Every row gives one point. The points of each table are mixes of a few directions, plus a little noise. Count the directions of each table, and those that both share. Where both have some left over, give the other angles between the two spaces (their principal angles), to ten degrees, smallest first.

First, 7 rows:
[[ 1.3  1.2  2.1]
 [-3.2 -2.5 -6.8]
 [ 1.4  3.5 -2.6]
 [-1.9 -2.8 -0.7]
 [-1.3 -0.6 -3.3]
 [-0.5 -2.5  4.0]
 [ 4.1  3.7  7.3]]
Second, 7 rows:
[[ 1.9  1.8  3.3]
 [-3.1 -4.0 -2.7]
 [-0.8 -1.4  0.3]
 [ 1.2  2.1 -0.6]
 [-2.3 -5.0  3.0]
 [-0.5  2.7 -8.1]
 [ 3.6  3.9  4.7]]
Directions: first 2, second 2, shared 2

First, 9 rows:
[[ 0.0 -6.5  8.1 -2.6 -4.0  3.2  8.4  4.9]
 [-0.4  0.2 -0.9  0.5 -4.0 -1.3  1.0 -1.1]
 [ 0.1  0.4 -0.2  0.2 -0.9 -0.1  0.5 -0.1]
 [-4.0 -3.8 -2.3 -1.6 -3.2 -4.4 -4.8 -4.0]
 [ 0.0 -0.6  0.8  0.0 -2.6  0.0  1.9  0.2]
 [-0.5 -1.0  0.3 -1.2  6.6  0.6 -4.0  0.4]
 [ 4.6 11.7 -6.1  5.1  1.6  0.8  0.1 -1.3]
 [ 1.3  2.2 -0.7  0.1  8.0  1.6 -3.5  1.0]
 [-0.9 -2.2  1.0 -0.8 -1.4 -0.5  0.3  0.0]]
Second, 9 rows:
[[-0.1 -3.5  2.4  1.7  1.7  5.3  1.6  1.7]
 [ 0.8 -3.5  0.9 -5.4 -0.4 -1.0  1.1  1.1]
 [ 5.8  5.9 -3.9 -2.9  3.7  0.4  0.8  1.2]
 [-0.2  3.7  0.1 -2.6  1.8  0.1  1.3  0.9]
 [-1.0 -3.0 -0.9 -0.4 -0.1  3.6  0.1 -0.6]
 [-6.8  7.1  0.1  5.3 -1.5 -1.7 -1.8 -3.1]
 [-1.4 -0.9  2.8 -0.6  0.8  1.1  1.4  1.4]
 [ 3.3  3.6  4.0  1.5  1.3 -5.9  0.9  3.0]
 [-0.4 -9.5 -5.6  3.3 -7.2 -2.0 -5.4 -5.6]]
Directions: first 3, second 5, shared 2; angles 80
